Rows are points. Before rounding, the points of a table are all equally far from one centre. They may lie mostly on one side of it. Where is the centre, to within rounding?

Points (6 x 2):
[[-64  12]
 [-54  31]
 [-64  11]
 [-62  18]
 [-44 -35]
 [-58 -21]]
Centre: [-20   2]

Points (8 x 3):
[[ 31  25  88]
 [  0  59  24]
 [ 41  38 -26]
 [-24 -59  54]
 [ 41  56   2]
 [ 57  21 -31]
 [ 70  41  44]
 [  6  51 -11]]
Centre: [ 22 -11  25]

Points (9 x 6):
[[ 73   2  19  -3  51 -55]
 [-15  31  12  -5  71 -15]
 [ 92  -7  29 -41  22 -45]
 [ 80 -16  67 -23  61 -28]
 [-10 -79  18  13  66 -11]
 [ 53 -24   9 -43  69   7]
 [-20  35  -1  32  31  -9]
 [ 95 -10  31  -5  25  14]
 [ 44 -18  71   5  85 -29]]
Centre: [ 10 -22  44 -13   3 -18]

Points (14 x 9):
[[ 46  17  34 -50 -44 -61   6  72   5]
 [ -3 -65  25  25 -76 -47 -11  44 -33]
 [ -9 -40  18  52 -56 -38   1  86 -22]
 [ 43 -20 -22  16   4 -72 -33  75 -28]
 [  9 -69 -21   3 -45 -16   3  89   4]
 [ 49   8   6  26 -45 -85 -18  75 -51]
 [ 41 -71  -2 -33 -67 -23 -20  14 -12]
 [-33 -46  11 -12 -65 -58  14  53 -45]
 [ 29   0  -5   6  20 -54 -33  -1 -55]
 [  6 -37  -1 -12  -5 -39 -37 105 -23]
 [  8 -38   1  48 -21 -31 -33  80 -65]
 [-20 -18 -16  -7 -32 -59 -22 100 -29]
 [-25 -21 -18  34 -65 -23 -31  81 -41]
 [ -1 -15   7  20 -20 -82   9  92 -44]]
Centre: [ 24  -6   5  -1 -33 -19   2  42 -26]

Points (18 x 11):
[[ -52   34   10    7  -58   43  -58   21   37   59  -67]
 [ -53   23   63  -41  -61   41  -63   -6  -16   46  -37]
 [ -24   13   47   15  -55   72  -54  -18  -26    1  -18]
 [ -29  -28   44    0  -46   76  -83   23  -33   51   -7]
 [ -39  -28   10    9  -36   55 -111   30    0   29  -25]
 [ -51  -19   53    6  -46   30 -100   -4  -16   23  -30]
 [ -67   19   84   -6  -24   18  -66    9    5   49   22]
 [ -54   -4   62  -20  -74   68  -48   14    7   19    2]
 [ -16   -9   44   -8  -69   30  -84    2  -52   -4  -30]
 [ -30    5   33   -8  -69   79  -34  -19    3   -4  -35]
 [ -14   42   25   -2  -43   67  -88    6  -19   40  -40]
 [ -78    8   16  -25  -84   37  -64    6    3   -4  -16]
 [ -60    1   15  -26  -62   40  -76   29  -22   -3   49]
 [ -57   19   34   -6  -22   71  -75   33    4   20  -22]
 [ -79  -22   29  -34  -24   69  -37   -3  -13   11  -16]
 [ -65  -13   49   12  -72   60  -59   -3   30   36   -6]
 [ -38   33   27   -6  -48   62  -79   22  -33    1  -19]
 [ -36   19   56  -10  -32   67  -79   -2   28   31   23]]
Centre: [ -6  -6  -2  -9 -34  -3 -23   9  -1  46   2]

Points (20 x 14):
[[ 81   1 -65  56  20  83 -12 -24 -30  32  29  10 -31 -28]
 [ 82 -15 -16  52  10  76  -5 -71 -43   1   1 -32 -19 -14]
 [108 -12 -47  46  35  72  27 -32 -36  14   3 -23  -6 -38]
 [ 93   4 -52  44  11  80  15 -46 -74   5  45   6 -10  -8]
 [ 50 -30 -51  52  10  58  50 -36 -31   6  32 -42 -44 -34]
 [ 83 -40 -30  52  20  99   0 -25 -36 -12  16  -4 -33  33]
 [ 51 -39 -23  22  32  31   6 -75 -16  20  29 -34  -8 -54]
 [ 60 -49 -35  39 -43  42  17 -68  -7  16  27 -52  38   1]
 [ 79   5 -68  47  27  61   5 -48 -34  25  -1 -27  -8 -29]
 [ 69   4 -28  79  32  59 -35 -45 -36  19  35   7 -19  28]
 [ 74 -17 -12  20  35 100  -7 -34 -22  33  21 -53 -18  -7]
 [104   3 -14  43  34  53  12 -37 -21  19  56 -27 -35 -15]
 [ 86 -29 -25  55  26  34  13 -77 -35  11  26 -27   1 -35]
 [ 80 -25 -34  51  39  96   8 -31 -32  -1  51 -59  12  -4]
 [ 92  52 -50  41  32  63  37 -25 -48 -10  28 -26  -4   3]
 [ 40 -35 -35  57  25  68  15 -41  -7  -3   0 -15 -57 -47]
 [ 89  12 -33  75  33  50  15 -40 -51  17 -10 -39   7 -21]
 [ 82 -10 -52  37  50  63   6 -16 -39  20  16 -42 -27   2]
 [108 -12 -48  44 -14  50   6 -47 -24  -5  35 -25  34  43]
 [ 66 -16 -59  64  27  72   9 -65 -37  16  22   4 -29  -8]]
Centre: [ 31  -4  -3  29   0  51  18   1 -13  -2  23  12  28 -10]
